Rows are points. To make a cloud, some directions were put in groups of two or more. Within a group, all points are equally far from the middle, so they leave a hole (a ring in 2 directions, a hollow ball in 3). The other directions are filled evenly. Then the cloud was stretched, turned, moved and blurred a little. How many holes are there, and how many directions does each take, smallest first?

Cloud, 13 rows:
[[-30  -5]
 [-27  18]
 [ 26  30]
 [ 19 -18]
 [-31   3]
 [ 38  21]
 [ 29 -13]
 [ 38  21]
 [ 18  -5]
 [-39  11]
 [-34   2]
 [ -3  60]
 [-14  20]]
Holes: 0

Cloud:
[[-18 -38  18]
 [-25 -24 -36]
 [-14  24 -45]
 [ 21 -28 -44]
 [-39  -4   0]
 [ 52  -1 -15]
 [-24  16 -39]
 [-28  -7  28]
 [ 45  34 -30]
 [-35   1 -27]
 [ 24  11 -60]
 [ 36  45 -22]
 [-13  33  18]
 [ -1 -47 -17]
 [ 30 -32 -29]
 [ -7  39  14]
 [ 50  25  -6]
 [ 38  15  24]
 [-10  44 -10]
 [ 34 -17 -45]
 [-26 -38   4]]
Holes: 1 (3)

Cloud, 30 rows:
[[-38  26   7  22]
 [  1 -48 -41  29]
 [ 15  39  12  17]
 [ 15   3 -51 -24]
 [-52 -23 -26  37]
 [ 14   5 -55 -17]
 [ 29 -14 -52  37]
 [  9  22  26 -38]
 [-46 -24 -14 -39]
 [-54   2 -12  33]
 [ 18   9 -60   9]
 [ 49 -15  35  11]
 [-51  10  -2  31]
 [-42  -6 -40 -29]
 [ 41  -7  30  43]
 [-15  16  34 -37]
 [-44  13  23  25]
 [ 33  -1 -18 -39]
 [-18  34  27   3]
 [  0  28 -45  22]
 [  3   7 -50 -29]
 [ 36 -21 -46  -6]
 [-23  33  23   9]
 [ 52   2  31   7]
 [-12 -40 -35  49]
 [-40  19 -38  13]
 [-48  13   4  30]
 [  5   5 -29 -47]
 [ 10   6 -52 -25]
 [-49  14   1  30]]
Holes: 2 (2, 2)

Cloud (78 x 8):
[[ -2 -32 -11 -19 -10 -21   9   5]
 [-36   4  24 -12 -44 -11  16   8]
 [ 21   0  -1 -15   9  35 -11 -21]
 [  9   1   6 -29 -21 -32  -4  12]
 [ -8  17  21  -3  -2   1  26  28]
 [-17  18   0 -23   0  13 -20 -30]
 [-21  -3   6 -20 -19  23 -26  29]
 [ 16  -1   4 -41  -8  10  26  -9]
 [-18  -8  -4  17  -6 -18   4 -39]
 [ 18 -18  16  21 -24 -26  -2  -3]
 [ 17  -2  11 -10 -17  22 -43 -12]
 [ -4  21  26   6 -14  36  -4 -29]
 [ 10  29  31 -10 -19 -17  14  -2]
 [  9 -24  22  17 -26  -9  26  -1]
 [ 10   3  24   5  -8  -2  17  33]
 [ 16  10  42 -23  14 -10  -1  -8]
 [ 16   3  28 -17   0 -25  18  -1]
 [-15   2  11  23  13   2 -23   0]
 [  3   4  -7 -22  16  -5 -23   4]
 [-18 -15  29  11 -31  25 -28 -31]
 [ -7 -37   1 -27 -23  32  16  -8]
 [  4   4  27   0  -9  -6  10  40]
 [ 16  -2  35  -3 -21 -32  -2   9]
 [  5  34  32   2 -20 -14   3 -11]
 [ 15  -7  10 -42 -39  13   3 -19]
 [-30  17  25  -5 -36  -7  20  15]
 [-28 -27  -1   2 -19  31 -17   0]
 [ -2 -14   1 -17 -32  -3  -8 -56]
 [-29  -3   7 -27  -6  42  10   8]
 [ 16  11  30   4  24   1   0  -3]
 [  8 -22   9 -29 -14 -21 -29   4]
 [ 11 -26   4 -26  -1   4 -26  19]
 [ -4   0  -6 -13   6   0 -34  16]
 [ 23   0 -12  14 -25   4  15  -1]
 [-22 -11   7 -26  -9  -6 -17 -46]
 [-18  19  53 -22 -13  29  -4  -9]
 [-19  26   9 -38 -13  17   2 -19]
 [ 11 -27  -1 -31   8  13  17  13]
 [  5  12  34  11 -14 -20 -16  22]
 [ -6 -20   0   7   2 -18  -7 -46]
 [ -5 -12  19   8  -5   8   9 -56]
 [-13 -33 -11   8   5  -8  -2 -20]
 [ 16  17  36  -4 -43  -6   4   6]
 [-26  -8  55  -2  12  19 -14  -8]
 [-30  17 -13 -18 -36  -4  12  -3]
 [-10  -9  20 -37 -32 -18   8 -32]
 [-12 -16 -15 -17 -30   1  22 -34]
 [  2 -37  15  11 -38  28  -6 -19]
 [ -1 -22  44   3 -31  28  16 -28]
 [ 14  13  10 -39 -16 -11  16 -10]
 [-18 -25   2   5  13  -1 -18 -33]
 [-25  16  20 -18  14 -12   9  13]
 [-14 -21   8 -30 -18  25  -3 -43]
 [-20  29  29   0 -27 -16  15   4]
 [  3 -25  13  11  -4  21  22 -38]
 [-25 -17  13   3 -27  13 -41 -22]
 [ 20  -5 -19  -9 -45  -1   7  -9]
 [-13 -22  60  -7   6   4 -13 -26]
 [-24  12  38  12 -46   6   0   8]
 [  0  24   4  19  -5 -20 -13 -12]
 [ 26   2   1   6 -45  19   3 -10]
 [-24   8  48 -21 -21  39   2   7]
 [ 15 -33  12 -17 -19  19 -35 -23]
 [ -4 -44  -2 -16 -16  33   1  -9]
 [ 19 -16   5 -29 -27  37 -17  -3]
 [-25 -11  27   7 -13  -3  35   1]
 [ -3   1 -22   1   7  14  -2  15]
 [-39 -13  10 -18 -11 -14 -28   8]
 [  2  12  25  -4 -21  14  24  33]
 [ 26   4  18   7 -16   5  29  -9]
 [  9  15  18 -28 -26 -27   3  10]
 [-14  15  -3   7 -52   9 -22  -7]
 [ 26 -16  52  -8   3  31 -10  -9]
 [-37 -10   4 -18  -1 -19  11   5]
 [-19  23  28  -8 -30 -21  -2  24]
 [-27   2  37 -12  -9  34  29  -1]
 [-19  14  25  -8 -29  -8   3  39]
 [ 28   5  36  -3 -31  25  13 -16]]
Holes: 3 (2, 2, 4)
